Each point is reached from the start by the listed moves, each made once or not at all, plus a little noise. Is the number of moves made odd or even? Then give how often each move was made.
In the rows, 128 means zero.

Moves:
(1): [83,175,144]
(2): [84,152,107]
Start: [124,124,121]
Points:
[81,144,100] -> odd (0, 1)
[35,198,118] -> even (1, 1)

Moves:
(1): [186,105,108,158,89,47,152]
(2): [133,120,94,122,131,164,181]
(3): [97,155,140,95,110,132,114]
(4): [114,152,137,154,118,158,122]
(5): [209,133,173,145,133,102,135]
(6): [104,81,165,96,96,225,145]
Start: [134,142,149,111,126,77,132]
Points:
[143,174,149,134,57,32,136] -> odd (1, 0, 1, 1, 0, 0)
[183,173,210,96,109,58,126] -> even (0, 0, 1, 0, 1, 0)
[197,95,197,87,99,185,204] -> odd (0, 1, 0, 0, 1, 1)
[178,193,185,110,104,119,172] -> even (0, 1, 1, 1, 1, 0)
[156,96,174,137,46,120,170] -> odd (1, 0, 0, 1, 0, 1)

Moves:
(1): [68,116,84,109,110,105,157,132,140,149,103,129,137,119]
(2): [123,142,136,124,124,141,128,118,136,127,141,118,124,131]
(3): [143,144,154,138,166,122,118,152,146,89,132,108,105,98]
(4): [119,146,183,128,136,106,127,107,108,110,137,107,95,137]
(5): [119,153,142,109,135,143,144,147,117,130,123,99,119,138]
(6): [124,113,142,127,102,141,120,149,118,139,133,114,108,142]
(7): [102,145,120,149,130,121,133,124,122,131,113,106,141,123]
(8): [115,120,110,121,141,120,119,115,98,142,131,110,110,110]
(9): [152,127,115,137,118,124,148,125,121,115,133,116,120,123]
(10): [166,142,141,132,118,137,124,134,158,141,95,128,132,133]
(11): [92,145,103,126,103,125,95,143,121,79,112,156,121,158]
Start: [105,137,96,125,121,136,120,116,131,111,141,134,133,117]
Points:
[38,208,42,120,116,108,133,163,131,60,59,62,94,94] -> even (1, 0, 1, 0, 1, 0, 1, 1, 1, 1, 1)
[30,200,145,121,117,115,171,146,116,77,132,7,59,103] -> even (1, 1, 1, 1, 1, 1, 1, 0, 1, 0, 0)
[142,151,109,128,109,145,115,119,160,123,109,135,135,123] -> odd (0, 0, 0, 0, 0, 0, 0, 0, 0, 1, 0)
[77,180,128,94,106,157,143,180,178,120,100,62,91,111] -> even (1, 1, 1, 0, 1, 1, 0, 0, 0, 1, 0)
[112,112,78,125,97,137,124,120,85,123,155,91,89,108] -> odd (0, 0, 0, 0, 0, 1, 0, 1, 1, 0, 0)
[41,190,115,107,82,123,169,117,97,143,97,12,67,120] -> odd (1, 1, 0, 1, 1, 1, 1, 1, 1, 1, 0)
